Rows are points. Each copy is the shape, with its points in the same order, stretched, turned, moved and blurred by noise. Say if it was mirrored as well.

Shape (8 x 2):
[[ 1.7  0.2]
 [ 0.1  4.8]
 [-3.2  5.1]
 [ 1.7  3.2]
 [-7.2  5.5]
 [ 1.6  0.6]
 [ 1.4  2.7]
 [ 1.5 -1.1]]
Copy 1 (8 x 2):
[[ 1.2 -0.6]
 [ 5.0  1.7]
 [ 4.3  4.4]
 [ 4.0  0.0]
 [ 3.6  7.6]
 [ 1.5 -0.5]
 [ 3.5  0.1]
 [ 0.0 -1.0]]
Copy 1 is: only turned
Copy 2 (8 x 2):
[[-0.6 -1.9]
 [ 4.1  1.0]
 [ 4.4  4.8]
 [ 2.3 -0.4]
 [ 5.4  7.9]
 [-0.3 -2.0]
 [ 0.9 -0.8]
 [-1.5 -2.3]]
Copy 2 is: only turned
Copy 3 (8 x 2):
[[-1.6  1.1]
 [-0.6  6.8]
 [ 3.1  8.1]
 [-1.8  4.5]
 [ 7.4  9.5]
 [-1.7  1.5]
 [-1.5  4.2]
 [-1.1 -0.6]]
Copy 3 is: mirrored

Shape (9 x 4):
[[ 3.1  1.3 -3.4 -1.3]
 [-2.3  8.2  0.5 -2.6]
 [ 3.6 -2.3 -6.1 -1.3]
 [-0.7  6.0  1.2 -2.0]
 [-4.9 -4.6 -2.0 -1.7]
 [ 6.6 -4.7 -2.7 -2.9]
 [ 0.4  0.8  0.9  1.7]
 [-0.2  4.5  0.3  5.1]
 [ 5.0  0.1  2.3 -1.4]]
Copy 1 (9 x 4):
[[ 2.0  1.8 -6.2 -1.1]
 [-2.8 -7.0 -4.0 -0.2]
 [ 3.9  4.7 -5.3 -3.4]
 [-1.0 -4.8 -3.7  1.2]
 [ 3.8 -1.1  2.4 -6.7]
 [ 8.7  5.0 -6.6 -0.4]
 [ 2.3  0.4 -0.8  1.6]
 [-2.2  0.8 -0.7  3.2]
 [ 5.4  1.0 -5.1  3.8]]
Copy 1 is: mirrored
Copy 2 (9 x 4):
[[ 4.9 -1.0  0.2 -0.5]
 [-1.3  7.8 -2.6 -2.2]
 [ 6.2 -4.7  0.9 -1.5]
 [-0.8  5.4 -1.0 -1.3]
 [-1.7 -3.8 -1.0 -5.1]
 [ 4.7 -6.3  5.1  1.2]
 [-0.2 -0.9 -1.5  0.7]
 [ 0.2  1.1 -5.9  2.3]
 [ 1.1 -0.8  2.8  3.3]]
Copy 2 is: only turned
Copy 3 (9 x 4):
[[ 3.9 -2.8 -1.2 -2.5]
 [-6.0  2.2 -0.6 -0.5]
 [ 7.2 -5.5  0.5 -5.5]
 [-4.4  1.3 -0.4  1.2]
 [-1.4 -5.3  6.1 -2.1]
 [ 8.3 -8.7 -2.1 -1.3]
 [ 1.3 -0.2  1.7  2.8]
 [ 0.9  4.2  2.3  3.6]
 [ 3.0 -3.3 -2.0  4.2]]
Copy 3 is: mirrored

Shape (10 x 6):
[[ 4.2 -1.2  4.6  3.0 -4.7 -4.8]
 [-5.5  2.4  0.8 -0.2  2.9 -3.0]
 [-3.2 -3.9 -2.4 -1.9 -0.7  3.1]
 [-3.9 -1.7 -1.7  4.9 -3.8 -6.1]
 [ 4.4 -1.5  1.7  0.5 -2.6  3.1]
 [-0.7  1.7  1.2 -0.6 -5.3  2.8]
 [-0.4  1.1  3.2 -0.8  3.0  2.0]
 [-3.0  4.0  4.7  0.8 -0.3  3.5]
 [-5.9  5.0 -1.2  5.1  2.9 -4.5]
 [ 4.2 -0.3 -0.7  1.1 -1.5 -7.4]]
Copy 1 (10 x 6):
[[ 6.4 -3.5  4.0  1.3  0.6 -0.5]
 [-5.0 -2.8  1.4 -1.8  5.0 -1.3]
 [-3.0 -0.3 -2.8 -3.4 -1.4  2.5]
 [-2.3 -5.5  2.2 -1.0 -2.5 -5.1]
 [ 3.7  0.8 -0.4  1.5 -0.4  3.8]
 [-1.3  0.3  3.0  0.2 -2.0  4.1]
 [-0.8 -0.6 -0.6  0.7  5.0  3.4]
 [-3.3 -2.3  2.1  2.3  3.7  5.4]
 [-7.3 -4.1  2.0  2.0  3.7 -4.6]
 [ 4.5  0.0  3.1 -0.9  1.0 -4.7]]
Copy 1 is: only turned
Copy 2 (10 x 6):
[[ 5.7 -3.3  8.1  3.4  4.4 -0.6]
 [-3.2  6.6  5.6  0.5  0.3  2.4]
 [-1.0 -0.5 -3.2  1.3 -2.5  0.3]
 [-0.2  2.0  4.5  7.8  4.2 -3.7]
 [ 4.5 -3.1  0.3 -0.2  2.3  2.6]
 [ 5.7  1.2  0.7  3.1 -0.2  5.0]
 [-0.8  1.5  3.5 -2.5  0.8  5.2]
 [ 1.3  3.1  4.5  1.2  1.2  8.9]
 [-4.1  9.6  6.3  3.0  6.1  1.8]
 [ 3.4  1.8  6.2  0.3  4.5 -4.2]]
Copy 2 is: only turned
Copy 3 (10 x 6):
[[ -0.9   8.2  -0.3  -3.5  -7.6  -3.4]
 [ -7.3   0.4   3.4   0.5   4.5   0.0]
 [ -1.5  -6.0  -0.4  -0.2  -1.8   5.0]
 [-10.5   1.5  -4.3  -4.3  -3.1  -2.2]
 [  4.8   2.1  -1.1   0.6  -5.1   2.2]
 [  0.6   1.2  -0.2  -3.0  -2.2   6.1]
 [  0.6   1.9   3.7   3.4   1.3   2.7]
 [ -2.0   5.1   3.4   2.3   1.3   7.3]
 [-10.7   2.7  -0.8   1.0   6.0  -1.3]
 [ -1.2   3.7  -0.8  -3.2  -3.4  -8.3]]
Copy 3 is: only turned
Copy 4 (10 x 6):
[[ 4.9  1.1 -2.4  1.8 -7.9 -3.0]
 [ 3.6 -1.8  4.7 -3.1  1.7 -1.7]
 [-2.6 -6.3 -3.1 -0.8  0.4  3.8]
 [-0.5 -4.8  3.3  1.7 -5.4 -4.9]
 [ 1.3  1.2 -4.8  2.2 -2.3  3.6]
 [-1.4 -0.5  2.0 -1.5 -4.2  5.1]
 [ 5.8  0.4 -0.4 -0.4  1.8  2.3]
 [ 5.3  0.5  6.0 -0.7 -0.2  4.8]
 [ 3.3  0.5  9.5  0.6  1.8 -4.7]
 [ 1.2  2.9 -3.7 -0.3 -3.5 -6.7]]
Copy 4 is: only turned

Shape (13 x 9):
[[ 1.6 -5.5  2.8  0.5 -0.2 -6.0  0.9  0.9 -2.1]
 [-3.7  4.5  1.1  2.5 -0.4  2.1  1.8 -0.7  6.7]
 [-4.2  0.3 -0.7  2.1  0.2 -3.7 -5.9  3.1  3.2]
 [ 6.0 -1.8  3.3 -5.9 -1.8  2.3 -0.1 -0.4  4.5]
 [-1.4 -0.3 -1.0 -2.1 -1.4 -7.4  0.5  0.5 -2.2]
 [-1.3  3.6  3.0  2.1  1.4 -1.4 -1.6 -3.3  1.6]
 [-3.1 -0.7  4.5 -5.0 -1.3 -2.3  1.9 -4.5  7.4]
 [-6.8  2.5  2.4 -1.9 -7.1  3.2 -4.7  0.3 -2.1]
 [-6.8  5.5  0.7 -2.6 -1.4 -2.6  0.5  2.5 -1.1]
 [ 4.1 -0.8 -6.0 -2.6  2.0 -1.6  1.1 -1.3  1.6]
 [-3.5 -1.5 -1.5 -1.7  4.5  0.1 -0.3 -1.5 -2.3]
 [-7.3 -0.7  0.5 -0.1 -0.4  3.0  7.4 -4.5 -3.1]
 [-4.5  5.8 -4.5 -1.1  5.0 -1.0 -6.5  3.5 -2.2]]
Copy 1 (13 x 9):
[[ 5.0 -2.1 -2.4 -2.0  1.4 -5.6 -3.0 -3.3 -1.6]
 [-4.9  4.8  1.9 -1.6 -2.9  1.1  5.4 -1.6  0.1]
 [-1.7 -0.5  6.8 -2.8  0.8 -2.2 -2.0 -2.1  1.3]
 [ 3.4 -1.3  0.3 -0.6 -5.0 -0.1  3.7  4.6 -8.9]
 [ 1.0  1.6 -1.3 -4.6 -0.2 -5.4 -5.0 -1.0  1.4]
 [-2.0  3.9  0.5 -3.4 -3.6 -0.2 -1.2 -5.3 -1.5]
 [-3.6  1.8  0.6 -7.3 -2.5 -4.2  5.1  0.6 -6.2]
 [-7.5 -5.4  3.2 -0.4 -7.1 -2.4 -0.7  1.4 -0.3]
 [-3.1  1.7  1.3 -5.6 -4.8 -3.5 -0.4 -1.1  5.8]
 [ 2.4  2.6 -2.1 -2.5  1.8  3.2 -2.3  3.8 -2.4]
 [-0.4 -2.9 -1.5 -6.1  0.2  3.0 -1.8 -1.2  0.9]
 [-6.1 -2.1 -7.6 -4.2 -1.4  0.9  3.0 -2.2  2.4]
 [-0.6  0.5  5.0 -5.8 -3.0  4.3 -5.0 -1.0  6.1]]
Copy 1 is: mirrored
Copy 2 (13 x 9):
[[-2.2 -6.5  6.8 -1.5  1.4  0.8 -4.2 -0.4  0.5]
 [ 2.7  3.9 -0.9 -0.8 -0.2 -3.0  5.9 -4.1 -8.4]
 [ 1.8 -4.2 -3.5 -0.6 -3.5 -2.3  3.1  4.7 -3.9]
 [-0.9 -0.8  1.4 -9.4  1.1  8.4 -0.7 -6.1 -1.8]
 [-4.8 -2.1  5.5 -1.8 -3.0 -2.2 -0.2  1.9  0.6]
 [-0.4  1.3  0.8  0.0  0.5 -2.3 -1.7 -0.7 -8.0]
 [-7.1 -2.3  0.0 -5.3 -1.9 -0.1  0.6 -8.7 -7.6]
 [-6.7  0.7 -0.3  4.6 -0.9  5.0 10.1  3.1 -6.2]
 [-5.4  2.2  3.6 -1.7 -1.3 -3.8  8.1  3.9 -5.5]
 [ 0.5  2.7  0.0 -5.4 -0.5 -0.6 -2.7 -2.5  4.7]
 [-4.9  0.2 -1.6 -1.7  5.5 -3.9 -0.6  1.7 -0.5]
 [-8.3  3.8  3.8  4.4  7.7 -4.6  4.8 -4.8 -3.0]
 [-0.2  3.4 -4.0 -3.3  0.1 -5.5  3.8 10.6 -2.4]]
Copy 2 is: mirrored
Copy 3 (13 x 9):
[[ 3.4 -4.9 -0.9  1.0 -1.8 -2.4 -3.6 -7.2 -2.5]
 [-2.3  1.5  1.8  0.0  3.1  2.9  2.5  3.1  6.4]
 [-1.2  0.0  3.3 -5.2 -1.2 -2.9 -3.2 -1.5  4.6]
 [ 5.8 -1.1  2.5  2.5  0.2  3.9 -1.7  5.5  1.1]
 [ 3.0 -1.0 -0.6 -2.8 -1.0 -4.2 -0.6 -5.4 -2.9]
 [ 1.8 -0.1  0.2 -1.8  1.5  3.3  1.0 -3.6  5.0]
 [ 3.4 -4.1  3.4  0.4  0.5 -0.9  6.5  0.3  4.3]
 [-0.5  4.5  7.0  0.2 -8.6  6.6  3.9 -3.7  1.8]
 [-1.0  4.3  5.1 -1.2 -0.7 -0.9  2.9 -4.1 -0.4]
 [ 1.9 -1.0 -3.0 -3.7  3.9  0.4 -1.9  6.0 -3.4]
 [-1.4 -2.0  3.0 -2.4  1.8  4.1  1.1 -1.6 -3.4]
 [-4.4 -1.5  1.0  4.0 -0.6  7.7  8.1 -3.9 -3.8]
 [-1.6  4.9  5.5 -8.4  2.3  1.9 -2.9 -0.2 -0.6]]
Copy 3 is: only turned

Shape (15 x 12):
[[ 4.1 -5.0 -1.6  4.2  1.8 -3.8 -0.1  6.1  0.3  2.7 -1.3 -5.2]
 [ 3.3 -0.8 -3.6 -1.5  2.6  0.3 -1.8 -1.3 -1.8 -3.3  7.5  1.1]
 [-0.8 -2.1  1.2  4.3 -3.8  5.6  7.3  2.5 -0.2  6.4  2.3 -4.4]
 [-2.4 -1.3  2.6  0.7  1.8  0.2  1.7  3.8  2.3 -0.2  0.7 -8.0]
 [ 1.5  0.5 -0.2  2.3  1.0  4.7 -1.2  5.4  1.4  0.8 -0.5 -4.3]
 [-4.4  4.4  2.3  5.7 -3.8  3.0  4.5  5.7 -4.4  6.1 -1.1 -5.8]
 [-3.4 -3.1 -0.8  5.6  3.0 -0.4 -4.3  1.7  0.1  1.8 -4.7 -5.2]
 [-2.0 -1.0 -0.2  6.8  1.4 -2.2  1.2  1.2  0.4  1.6  0.2 -7.6]
 [-2.5 -5.6  3.1  7.3  1.8  1.0 -1.4  4.5 -1.8 -2.6 -1.4 -3.8]
 [-2.5 -3.5  1.6  2.1  3.2  0.6  0.7  1.7  0.0  5.0 -2.7 -3.1]
 [ 4.5 -0.2 -0.5 -4.9 -6.4 -1.2 -3.6 -3.4  2.2 -5.9  5.3  3.1]
 [ 0.3 -1.6  5.9  2.7  3.5 -1.3 -1.7  2.6 -3.6  1.7 -0.7 -4.1]
 [ 7.1  1.0 -2.5 -1.2  1.5 -0.9  4.6 -2.0  2.2 -5.7  1.7  4.1]
 [ 3.1 -2.3 -4.6 -5.1 -1.3 -0.1  3.5  0.2 -2.9 -4.9  1.5  0.0]
 [-4.9  0.7 -0.2  3.0 -2.5  0.8  6.6  8.2  1.8  5.4  2.6 -0.6]]
Copy 1 (15 x 12):
[[-0.9 -0.6 -2.2  1.0  1.3 -6.2  4.2  0.1 -2.0 -3.2 -1.7 -2.3]
 [-1.0  2.0 -2.0  2.7  0.5 -3.2  2.7  1.4 -4.8 -0.4  7.1  3.4]
 [-3.1  2.8  2.1  6.4 -6.3 -3.4 -0.1  2.6  0.2 -0.9 -1.6 -4.4]
 [-0.3 -4.3  0.0 -0.6 -1.0 -1.2 -0.7  0.0  0.5 -5.0  1.2 -1.7]
 [ 2.0  1.8 -0.1 -2.4 -0.7  0.6  2.0  0.4  0.4 -5.1  0.1 -0.7]
 [-4.0 -1.5  3.4  5.5 -4.2 -1.1 -1.8  5.1  4.5 -6.3 -6.2  1.2]
 [-1.0 -0.9 -0.7 -2.9  4.7 -3.0 -1.9  5.3  1.5 -5.7 -0.5 -3.2]
 [-2.8 -1.7 -1.1  3.0  0.6 -4.9 -2.3  2.4  3.0 -4.9 -0.2 -1.8]
 [-2.4 -0.5 -3.7  2.0  2.0 -0.2 -0.3  1.6 -4.0 -6.0 -1.0 -3.6]
 [ 0.0 -0.4  3.0 -0.4  2.5 -4.3 -2.1  4.9 -1.8 -2.5 -1.0 -4.2]
 [-1.7  0.9 -5.6 -2.5 -1.3  1.1  2.1 -2.3 -5.5  5.5  4.9  6.0]
 [ 2.8 -3.4  0.0  3.0  3.8 -2.0 -1.9  4.8 -3.2 -4.1 -2.6  0.1]
 [-0.1  8.0 -0.4  1.9  2.3 -0.7  2.3 -8.0 -5.7  4.9  3.5  1.8]
 [-5.2  1.2 -0.4  3.4 -0.3  0.1  7.1 -3.1 -4.2  2.9  4.1  1.7]
 [-6.2  0.4  3.3  0.5 -6.5 -4.0 -0.6  0.0 -1.5 -4.6 -2.4 -0.4]]
Copy 1 is: mirrored
Copy 2 (15 x 12):
[[ -1.3  -2.4  -5.7  -5.7  -2.2   3.3   1.5  -0.8  -1.8  -3.1  -1.3 -10.3]
 [ -4.4  -6.9   2.9  -0.6  -1.9  -6.2  -2.3  -4.7   2.2   3.3   2.1  -1.2]
 [  6.9   5.1   0.6   2.3   0.5   1.7   7.8   0.8   0.7   0.9  -0.5  -5.0]
 [ -3.3   1.7  -0.5   0.0   5.2   3.8  -0.7   0.7  -0.8  -3.3  -4.2  -7.1]
 [  0.8  -1.6  -2.6  -1.7   3.4   3.2  -1.2  -1.1   0.0  -3.0   1.6  -2.8]
 [  0.1  12.8  -1.1   1.8   0.3   5.4   5.4  -2.7  -1.2  -2.4   2.7  -0.7]
 [ -2.8   2.1  -0.5  -1.2  -1.4   9.3  -5.8   1.5   2.9   0.1   0.1  -9.2]
 [ -2.7   5.0  -1.8  -1.6   0.2   3.9  -2.0  -1.6   3.7   0.0  -2.6  -9.6]
 [ -1.6   0.6  -0.2   2.4  -1.4   2.5  -3.5   3.0   4.4  -7.1   1.4  -9.5]
 [ -0.6   1.0  -1.0   3.5  -2.1   6.8  -0.2   3.2  -2.0   1.6  -2.3  -8.1]
 [  0.4  -6.6   9.1  -6.3  -1.4  -8.3  -3.5  -3.7  -2.0  -1.1  -1.0   2.7]
 [ -2.2   2.4   0.0   2.7   0.4   1.6  -3.8  -1.1  -4.6  -3.5   1.9  -7.5]
 [  2.6  -5.5  -3.3  -2.3  -3.7 -12.7  -3.1  -0.6  -0.1   0.9  -2.7   1.4]
 [ -2.4  -3.3   2.2  -4.2  -1.4  -7.8   2.3   3.2  -0.7   1.7   0.3   0.0]
 [ -0.6   4.0  -2.7   3.3  -2.0   4.2   8.5  -2.8   0.3  -4.1  -4.2   1.1]]
Copy 2 is: mirrored
Copy 3 (15 x 12):
[[ -3.5   1.4   5.9   1.9  -3.8   3.7   1.7   4.8  -0.5  -2.5  -7.4  -2.5]
 [  4.6   0.6   4.6   6.3   1.2   3.6   1.8   2.2   2.3  -1.8   6.6  -1.7]
 [ -0.4   4.6   1.6   0.5   0.3   2.7   0.0   5.5  -0.8  10.9  -4.1  -6.4]
 [ -4.8  -1.1   0.8  -0.1  -2.5   3.0  -1.2   4.5   5.6   0.5  -0.6  -6.9]
 [ -2.3   3.1   2.8  -2.0   1.2   4.9   1.9   3.7  -0.4  -1.2  -0.7  -5.7]
 [ -5.6   6.9  -3.8  -2.6   2.5   0.2  -0.3   9.1  -0.8   5.3  -3.7  -2.3]
 [ -8.0   0.1   4.6  -3.4   2.6   3.5  -4.9   2.6  -2.4  -3.7  -1.8  -1.7]
 [ -5.9   0.5   3.0   1.6   3.0   3.5  -2.3   4.8   3.3   1.5  -5.3  -3.0]
 [-11.0  -0.5   4.7   3.0  -0.4   0.7  -1.9   3.2  -3.9  -1.3  -0.5  -6.3]
 [ -3.1  -1.1   4.8  -4.7  -0.8   0.5  -3.4   4.8  -2.0   1.5  -2.6  -3.5]
 [  2.9   0.0   0.8   6.3  -2.7   4.3   5.1  -8.2   5.3  -1.6   6.0   4.2]
 [ -5.9   2.7   5.7  -1.6  -2.5  -2.3  -1.5   4.7   1.7  -2.7   0.3  -5.3]
 [  8.6  -4.2   1.5   9.1   1.2   0.2   6.0  -2.0   0.6   0.0  -1.6  -2.1]
 [  5.3  -0.9  -1.1   9.7  -2.9   2.3  -2.0   1.1   0.6  -2.1   2.2  -2.1]
 [ -2.5  -1.8  -1.8  -1.2   0.4   3.3   4.7  10.1  -2.0   8.2  -3.3  -2.3]]
Copy 3 is: only turned
